Each point is reached from the start by the listed moves, each made once or not at all, plus a little noise. Say if it took an odd or an even number of moves. Then give how often each move was made.
(in the rows, 128 means zero)

Moves:
(1): [ 56 112  76]
(2): [169  96 199]
Start: [148 120 115]
Points:
[114  75 131] => even (1, 1)
[193  85 185] => odd (0, 1)

Moves:
(1): [ 39 173 183 158 110]
(2): [138 112 165 137 133]
(3): [ 95 126 133 136 123]
Start: [145 115 143 139 135]
Points:
[ 30 145 238 187 118] => odd (1, 1, 1)
[ 53 160 197 170 119] => odd (1, 0, 0)
[ 64 145 236 177 120] => even (1, 1, 0)
[108 114 146 147 128] => odd (0, 0, 1)

Moves:
(1): [ 82 159 123 115 133  91]
(2): [121 103 146 138 140 115]
(3): [120 109 123 151 143 108]
(4): [127 169 111 101 146 139]
(5): [ 83  89 153 167 128 121]
(6): [112 148 110  93 122 129]
Start: [107 144 129 132 127 118]
Points:
[103 187 111 104 146 129] => odd (0, 0, 0, 1, 0, 0)
[ 38 177 102 105 143  62] => odd (1, 0, 1, 0, 0, 1)
[  7 112 166 167 144  60] => odd (1, 1, 0, 0, 1, 0)
[ 85 143 106 118 138  99] => even (0, 0, 1, 0, 0, 1)
[ 36 146 115 129 153 101] => even (0, 0, 1, 1, 1, 1)

Moves:
(1): [116 119 153 146 109 127 123 106 151]
(2): [121 122 144 178 138 147 160 132 101]
(3): [132 130 141 139 119 100 111 147 125]
(4): [143 147 146 135 151 118 105  96 122]
(5): [103 114 103 137 109 131 118 105 140]
(6): [141 112 117 121 111 133 119 139 113]
(7): [117 172 106 133 133 144 111 147 110]
(8): [166 114 113 143 137 145 117 125 128]
(9): [ 96 113 107 159 155 125  97 148 154]
Start: [122 124 130 152 132 130 131 124 133]
Points:
[129 135 186 188 126  91  87  90 146] => odd (1, 0, 1, 1, 0, 0, 0, 0, 0)
[103 140  84 170  91 126  78 150 108] => even (0, 0, 1, 0, 1, 1, 1, 0, 0)
[133 130 115 249 123 178  87  78 103] => odd (1, 1, 0, 1, 1, 1, 1, 1, 0)
[119 115  86 213 137 164  59 149 148] => odd (1, 0, 0, 0, 0, 1, 1, 1, 1)
[ 98 103  74 235 109 138  30 146 158] => odd (1, 0, 1, 0, 1, 1, 1, 1, 1)
[138 124  57 174 110 171  85 127 113] => even (0, 0, 0, 0, 1, 1, 1, 1, 0)
